Each row is a point. Each copy is the shape, with its points in the same order, stretched, turned, moved and blurred by noise. Is it also mirrored, or only turned?
In the rows, zero is written as 128.

Shape:
[[162 162 166]
 [173 148 112]
 [168 151 106]
 [ 37 108 124]
 [ 98 166 110]
 [112 115 145]]
Copy 1 (6 x 3):
[[ 67  82  97]
 [ 84 137  79]
 [ 86 140  84]
 [195 125 185]
 [115 150 157]
 [141 103 122]]
Copy 1 is: mirrored
Copy 2 (6 x 3):
[[100 149 187]
 [145 129 167]
 [154 132 164]
 [ 98 159  55]
 [139 172 120]
 [ 98 133 121]]
Copy 2 is: only turned
Copy 3 (6 x 3):
[[134 129 177]
 [121 157 134]
 [127 155 132]
 [114  47  96]
 [146 108 109]
 [109  91 133]]
Copy 3 is: mirrored
Copy 4:
[[133 176 166]
 [170 140 163]
 [172 128 165]
 [ 81 102  52]
 [110  98 130]
 [130 143  97]]
Copy 4 is: mirrored

Shape:
[[162 168 135  85 131 158]
 [161 157 156 149 153 125]
 [151  92  84  61 139 145]
 [172  93  80 140 105 133]
 [140 177  81 133 156 162]
 [120 135 150 124 121 148]
 [ 85 127 157 153  81 166]
 [143 180  76  95 112 126]
 [ 81 102 160 107 105 144]]
Copy 1 (9 x 6):
[[147 153 188  99 114 149]
 [106 163 149 117  90 107]
 [133 140 109  62 187 184]
 [122 143  62  60 106 167]
 [167 208 125 130 122 137]
 [123 125 140 143 107 134]
 [132  89 121 182  69 157]
 [204 150 136 106 122 131]
 [110  72 130 160 125 151]]
Copy 1 is: mirrored
Copy 2 (9 x 6):
[[144 200  90 145  95 139]
 [166 189 149 122 125 109]
 [141 134  66 136 126 203]
 [158 111 122 180 147 184]
 [149 217 105 162 181 157]
 [108 164 132 136 122 121]
 [ 59 158 147 162 137 116]
 [152 174  53 161 164 135]
 [ 59 143 110 121 121 131]]
Copy 2 is: only turned
Copy 3 (9 x 6):
[[ 79 139 127 127  57 120]
 [139 179 117 120  94 119]
 [ 81  63  75 143  92  98]
 [133  98  90 150 115 157]
 [ 75 169 108 190 109 119]
 [114 126 149 124 117 114]
 [118 107 196 133 150 135]
 [ 45 145  97 126 106 156]
 [108  79 164 104 144  93]]
Copy 3 is: mirrored

Shape (11 x 8):
[[206 115 105 135 141 116 156  29]
 [119 136  75 105  92 174  91 148]
 [121  94  96 136 117 110 128 140]
 [121 139  78 114 152 133  89 172]
 [ 88 116 110  75 109 130 116 153]
 [ 86 141  74 139 101 124 118 126]
 [180 141 150 148 139 133 190  72]
 [198 121  86 135 118 126 199 100]
 [190 129 139 123  87  78 150 100]
 [175  98 146 162 101 126 141 108]
 [ 89 165  84 118 103 124  86 176]]
Copy 1 (11 x 8):
[[133  18 131 113  46 111 118  75]
 [111 165 106  89 106 190 108 142]
 [ 81 113 123 137 118 134 113 156]
 [125 148  95  94 145 152  73 175]
 [101 161  97  87 129 139 149 159]
 [ 79 151  92 131 112 148 101 122]
 [179  58 135 156  71 101 156  82]
 [136  68 118 148  25 116 130 132]
 [122  91 181 113  62  78 119  97]
 [137  72 181 164  88 130 136 114]
 [102 202  99  98 136 145  82 146]]
Copy 1 is: only turned
Copy 2 (11 x 8):
[[155 132 130 139 202  52 143  71]
 [110 118  91  64  83 138 117 134]
 [117 119 107 155 104  97 103 135]
 [135 171 102  96  87 127 105 147]
 [133 106 134 112  94 124 113 169]
 [ 92 138 126 106  80 104 125 123]
 [164 119 139 169 161 100 168  65]
 [164 113  85 145 135  67 169  91]
 [190  92 141 148 133  55 111  85]
 [142  88 108 177 133 101 103  74]
 [122 147 123  79  49 127 104 138]]
Copy 2 is: only turned
Copy 3 (11 x 8):
[[142 196  93 163  79  91 151  91]
 [ 75  84 119 142  93 176 158 115]
 [116  76 128 149 127 108 155 122]
 [ 97  86 112  98 137 146 144  94]
 [ 79  83 158 115 102 134 149 129]
 [ 57  68 103 145 105 114 129 130]
 [118 213 113 155 128 117 135 131]
 [133 185  89 147 113 113 189 135]
 [162 166 104 138  87 125 122 158]
 [150 137 125 184 126 138 137 133]
 [ 68  62 108 103 117 157 112 135]]
Copy 3 is: only turned

Shape, 16 rows:
[[161  82 142 100 165 103  89 102 170 124  90]
 [129  64 109 106  74 181 135  60  99 234 132]
 [147 154 138 133 164 106 165 100 145 170 122]
 [ 68 103 135 117  82  92 154 167 156 154 129]
 [107 114 183 122 124 132  85 138 135 125  86]
 [119 124 147 134  99 106  93 106 132 172 137]
 [131 125 106 102 175 137 126 118 146 129 144]
 [125 160 171  84 104 102 135 171 182 167  83]
 [117  86 169  67 159 123 130  72 195  91 166]
 [172 148 107 109 125 149 139  85 137 105  90]
 [172 145 129 112 132 163 113 185 142 121  86]
 [ 74 137 100 163 139 128 103 125 144  65 123]
 [140 103 104  55 156 126 103 135 105 146  91]
 [175  94 121 134 105 153 111  89  77 123  95]
 [130 158 127 142 142 125 150 126 151 165  60]
 [ 86 111 107 116 156 141 133 151 103 149 162]]
Copy 1, 16 rows:
[[142  11 157 124 128 123 129  97 117  93 118]
 [ 69 100 220 207  69 116 120  17  97 173 125]
 [134  96 149 163 188  73 129  99 111 105 136]
 [ 95 121 138 155  94  79  96 149 154 185 128]
 [129  98 186 104  89 125 121 144 100 113 101]
 [133 124 172 163 103 103  82  98 121 113 106]
 [128  85 106 150 154 143 145 100 119 125 126]
 [159  98 192 110 148  80  77 153 125 188 124]
 [157  50 132 135 137 117 186 115 187 136  65]
 [131  91 160  91 154 125 145  73 140 101 171]
 [168  99 162  95 128 155 123 132  86 141 189]
 [ 84 132  96 108 124 156 129 143 171  73 135]
 [111  64 117 102 120 125 127  74  61 159 118]
 [115  95 174 113  75 115 140  55  92  80 171]
 [ 97 101 183 120 178 101 107 121 101 117 163]
 [ 87 128  83 171 112 129 136 122  87 145 119]]
Copy 1 is: mirrored
Copy 2 (16 x 11):
[[136  90 173 143 141 105 147  77 204 144  93]
 [128  71  84 130 119 134 206  93  77 220  48]
 [122 155  85 150 128 102 161 127 185 121 140]
 [ 73  97 120 101 130  94 201 186 138 162 193]
 [ 96 119 179  91 120  88 132 123 135 151 118]
 [117 118 144 122 121 114 147 111 117 183 152]
 [127  84 117 113 146 133 118 132 181 135 123]
 [123 147 142 130 111  44 166 192 179 162 169]
 [134 107 148  57 178 123 166  64 224 157 118]
 [168 104 121 100 110 102 153 106 145 102 104]
 [134 104 155 129 148  74 110 173 133 108  98]
 [ 80  76 142  74 115 118 112 109 134 104 165]
 [148  81 160 119 108 145 141 155 189 160  82]
 [147 109 171 119 120 148 160  79  91 120  64]
 [102 124 111 150  87  69 160 150 162 118 134]
 [ 84  97 108 105 138 160 130 156 153 151 131]]
Copy 2 is: mirrored
Copy 3:
[[171  60 130 112  99 103  70 125 161 130 102]
 [149 102  91 216 110  96 118  33 175 229 221]
 [105 121 142  79 137  52 107  85 144 169 122]
 [ 93 114 125 191  68  90 139 142 119 141 102]
 [134 105 165 175  98 133  61 143 179 107 100]
 [139 118 132 159  91  74  82 103 152 134 157]
 [139  91 118 110 151 111 119 103 131 119 140]
 [ 86 107 166 126  84 100  88 181 132 172 113]
 [117  25 136 106 104 104  81  68 155  81 124]
 [157 125 128  77  96 162 107 104 155 156 165]
 [161 119 186 127 121 154 118 184 135 146 140]
 [132 139 122 135 106 143 126 126 162  42 116]
 [149  76  85 133 140 161  72 138 125 156 111]
 [190 134 131 146  88 163  91  76 151 170 155]
 [116 139 139  99 123  95 114 143 180 171 112]
 [121 115 116 182 160 112 125  92 112 117 127]]
Copy 3 is: only turned

Shape, 17 rows:
[[ 86 129 100 122 121 135 117  99 111 145 125 130]
 [142 114 130 135 115 136 118 126 119 131 144 156]
 [111 121 123 144 117 134 132 110 154 141 130 116]
 [113 117 112 107 117 136 135 134 145 116 115 156]
 [146 152 128 144 131 128 165 138 111 127 139 115]
 [125 127 145 124 111 127 144 152 120 123 138 113]
 [141 147 136 130 139 121 126 101 123 127 135 131]
 [134 127 155 128 113 125 128 112 112 125  98 117]
 [146 116  97  95 111 128 114 129 143 119 142 115]
 [141 123  92 146 133 116 124 152 109 128 129 117]
 [147 122 162 131 178 138 123 133 110 118 125 123]
 [139 121 105 126 113 130 126 152 144 118 131 126]
 [146 135 134 135 112 123 115 150 131 195 116 122]
 [134 123 126 111 122  97 159 137 125 147 130 119]
 [109 170 100 139 125 116 126 151 113 120 135 118]
 [121 120 134 125 117 127 124 152 127 122 143 126]
 [127 117 136 135 203  10 122 127 109 116 121 143]]
Copy 1:
[[134 139 113 115  99 134  92 134 115 127 147 170]
 [161 118 114 149 105 127 128 122 106 116 135 113]
 [130 133 144 130 130  87 122 128 123 117 149 151]
 [160 143 126 114 121 135 136 150 128 168 150 127]
 [118 113 105 128 137 106 161 111 104 118  97 129]
 [122 120 131 142 131 116 161 150 109 126 134 103]
 [122 136  94 131 123 107 113 111 136 114 111 125]
 [123 129 129 143 100 117 138 152 149 113  90 120]
 [165 127 130  98 113 116 125 131 140 118 164  86]
 [148  81 118 103 143 144 136 115 112 107 129 122]
 [ 95  94 111 153 127 137 137 100 160 135 111 105]
 [161 122 134 112 136 127 150 134 121 136 144 106]
 [129  90 169 120 127 111 111 128  85 109  85 110]
 [122  94 116 114 124  93 143 147 109 145 115 102]
 [129 137 105 109 169 151 135 129  92 116 121 142]
 [130 118 129 138 135 135 144 145 103 130 153 102]
 [114  46  32 121 210 114  97 151 169 144 100  85]]
Copy 1 is: mirrored
Copy 2:
[[127  94 113 148  91 148 133 143 118 178 150 129]
 [142 144 127 140 143 127 118 130 132 130 154 128]
 [117 105 131 139 103 132 135 121 149 140 127 108]
 [121 108  98 118 118 134 115 121 141 113 151 148]
 [141 126 144 136 131 148 174 123 117 118 112 139]
 [123 119 134 144 138 123 138 129 105 107 123 140]
 [136 138 135 117 124 127 145 112 140 159 126 138]
 [143 134 143 116 103 110 134 108  95 132 126 137]
 [126 132  74 140 146 109 122 125 130 129 129 129]
 [143 145 113 159 130 153 126 125 113 123 110 128]
 [151 136 149  97 168 146 118 104 112 141 122 125]
 [117 131  99 146 135 131 122 121 131 104 127 131]
 [120 154 141 147 101 139 113 173 120 105  95  83]
 [145 113 139 134 117 130 138 145 122 107  92 138]
 [ 95 137 119 158 115 156 151 130 116 137 119 159]
 [114 127 126 149 140 126 118 128 117 112 133 141]
 [168 147 178 107 122 151  83 111 150 146  43 189]]
Copy 2 is: only turned
Copy 3, 17 rows:
[[128 115 135 103 118 170 108 138 111 129 135 158]
 [131 129 123 155 115 146 147 123 120 138 102 140]
 [128 124 127 142 130 140 104 117 137 127 142 136]
 [129 126 105 101 128 139 120 139 141 127  97 131]
 [146 136 125 111 132 141 162 103 118 126 149  97]
 [140 133 130 115 142 135 158 146 135 120 142 125]
 [132 144 137 134 105 122 129 106 109 129 128 113]
 [130 125 158 110 123 115 144 124 143 105 117 139]
 [143 114 105 130 113 113 129 156 103 122 138 135]
 [144 112 112 121 160 138 156 117  79 140 147 132]
 [141 126 168 145 140 112 144 123 114 146 109  92]
 [145 121 100 126 142 120 137 130 121 127 126 137]
 [105 118 128 136 122 117 159 111 125 174 149 159]
 [ 99 129 112 100 126 138 165 131 107 129 149 118]
 [157 153 121  93 143 144 140 122 102 135 155 131]
 [141 134 124 131 142 134 142 145 122 131 130 132]
 [ 69 161 146 123 161 115 155  95   7 136 120  88]]
Copy 3 is: mirrored
Copy 4, 17 rows:
[[118 146  95 104 125  92 148 112 108 109 140 139]
 [115 121 105 119 126 148 147  98 149 118 134 131]
 [128 130 106 115 148 105 129 122 126 102 119 118]
 [106 121  99 142 113 123 134 143 123 141 118 150]
 [156 130 149 146 138 141 134 123 126 115 144 123]
 [113 139 137 141 116 141 111 140 144 105 138 126]
 [133 119 147 113 138 117 153 117 127 125 126 132]
 [ 98 104 152 126 122 116 142 109 111 114 126 142]
 [140 121 106  91 123 118  98 125 135 132 134 127]
 [147 131 115 132 150 133 109  98 134 124 166 131]
 [ 96 129 162 121 159 156 150 134 123 123 138 130]
 [134 127 104 127 134 135 104 122 139 128 137 136]
 [140 175 109 121 150 151 105  89 110 113 113  89]
 [136 129 140 141 115 135 113 126 130 141 134  96]
 [157 164 134 142 142 109 117 116 136 114 154 145]
 [110 143 125 137 127 138 114 128 156 111 145 129]
 [117 116 189 174 147 110 136 102 152 201 180  92]]
Copy 4 is: only turned

Shape, 16 rows:
[[125  95  79  96 160  88 152 117  93 114 146 119]
 [130 160 114 146 165  95 100 178 109 103 161 123]
 [130 112 156 147 147 171 110 114  87  75 155 117]
 [161 118 160 174 163 123  69  88 161 159 150 123]
 [ 73 167  90 186 182 123 157 176 165 125 164  95]
 [148 120  61 100 142 168 147  95 173 131 134 135]
 [ 64 109 122  83 109 135 118 175 126 163 110 122]
 [113 102 153 157  91 148 127 118 119 148 166 151]
 [ 90 151 148 154 105 142 137 128 164 100  90 190]
 [ 79 182 146 166 129 172 102 134 113 120 148 184]
 [133 136 126 126 158 158 140 173  85 124 100 185]
 [125 109  88  90 132 124  82 109 105 159  84 114]
 [118 168 159 131 120  87 140  93  85  76 184 130]
 [153 186  85 108 118 111 100 126 117 154 120 109]
 [ 62 181 159 156 134 150 138 117 178 142  94 106]
 [136 154 131  99 165 108 141 127 156 116 112 194]]
Copy 1:
[[150 182  85 158 151  86 147  99  98 103 130  79]
 [143 113  80  99 169 129 190  81 120 105 155 116]
 [132 190 125  91 133 170 195 104 162 108  59 128]
 [ 93 110 118 135 139 167 174 141  70 110  85 168]
 [134  40  45 112 189 164  93  89 141  55 130 101]
 [ 63 158  45 170 136 144 109 148 129 167  91 159]
 [ 96 124 136 142  65 135 126 136 175 127 168  86]
 [117 125 141 136  92 148 151  73 159 122  71 131]
 [120 131 112 118  75 122 115 116 176 122 136 191]
 [118 153 120  77  89 206 154  62 174 100 127 165]
 [ 89 169  92  53  77 118 123  99 160 137 123 116]
 [ 56 199 137 148 103 124 159 161 106 125 160 118]
 [217 179 151 129 196 157 169  39 128 109 117 134]
 [ 73 155 128 133 176 161 155 121 109 158 167 145]
 [109 106 128 107 148 202  78 141 176  93 134 157]
 [144 158  78 109 117 120 109 117 102 159 148 171]]
Copy 1 is: only turned
Copy 2, 16 rows:
[[ 91 101 155 118 169 137 156 125 175  98 119 126]
 [130 135 147 157 173 169 193 111 129 142 126 125]
 [114 130  81 110 121 169 167 103 140 188 105 162]
 [ 97 188  79 121 129 150 161 115 100 152 139  61]
 [132  92 144 189  98 130 197 156 136 140 121 122]
 [108  88 135 152 151 114  94 113 147 146 112  53]
 [142 139 106 138 143  59 138  99 144  88 137 143]
 [140 142  87  97 103 145 144  91  93  98 120 136]
 [146 154 111 112 146 125 119 158  79 153  63 138]
 [153 113  98  91 135 142 194 120  74 171  88 139]
 [137 100  96 105 204 149 157 134 112 159 120 148]
 [113 153  99 119 180 100 144 108 174 113 101  70]
 [129 139 181  65 138 186 190 139 140 144  97 163]
 [165 138 162 135 187 136 147 130 169 137 124  72]
 [148 159 110 137 109  88 150 198 137 171 108 126]
 [109 140 157 110 220 127 142 137 100 148 119 111]]
Copy 2 is: only turned
Copy 3, 16 rows:
[[149 117  87 113 124 100  97  72 137  88 139 104]
 [154 118  99  90 106 113 150  96 143 172 126 106]
 [118 159  55 145 132 143 136 156 160 118 101 177]
 [119 160 106  97 184  66 174 154 128 136 108 114]
 [114 146 159 138  69 132 167  32  94 188 147 142]
 [100 145 141 132  82 120 146 106  78  69 134 100]
 [121  59 133 158 140 137 108  99  83 130  99 128]
 [107 133 143 114 143 142 127 121 134 113  94 158]
 [ 76 104 121 105 143 195 179 120 130 155 128 111]
 [ 67 116 129  80  95 177 148 120 132 178  94 140]
 [117 131 104  92 105 189 110 135  96 150 128 124]
 [118  84 103 123 142  82  80 124 122 110 113  71]
 [114  89  66  70 138 114 152 107 210 107 134 153]
 [123  77 143  75  88  80 117 120 132 126 143  80]
 [ 61  81 131 145 135 141 180 109 110 167 148 162]
 [114 103  93  77 135 154 183 122  98 125 150  98]]
Copy 3 is: mirrored
Copy 4:
[[134 117 120 133 148 164  22  83 115  66 148 112]
 [121 122 121 130 107  59  54 101 173 155 129 110]
 [126 104 156 109 102 142 123  80 149 180 160 194]
 [ 86 143  63  71  58  95 165  77  86 140 110 133]
 [137  59 169 115  69 102  84 161 174 160  83  41]
 [140 152 111  49 144 208 125 128 135  72 122  96]
 [146  61 163 169 162 137 137 105 122  79 172  60]
 [139  96 136 117  98 123 151 138 113  96 142 161]
 [188 111 110 152 124 135 164 195 151 163  63 108]
 [183  72  88 124  84 107 154 162 221 160 146 144]
 [225 112 131 129 110 153  89 125 159 169 167  92]
 [159 121 100 130 146 155 100  28 106  48 146  90]
 [ 76 136 105 173 105 118  70 143 171 144 139 213]
 [133 171 101 131 101 107  82  87 170  75 137  96]
 [135  80 135 168  83 152 191 156 146 170  81  67]
 [144 150  58 135 141 165 103 179 148 147 119  85]]
Copy 4 is: mirrored
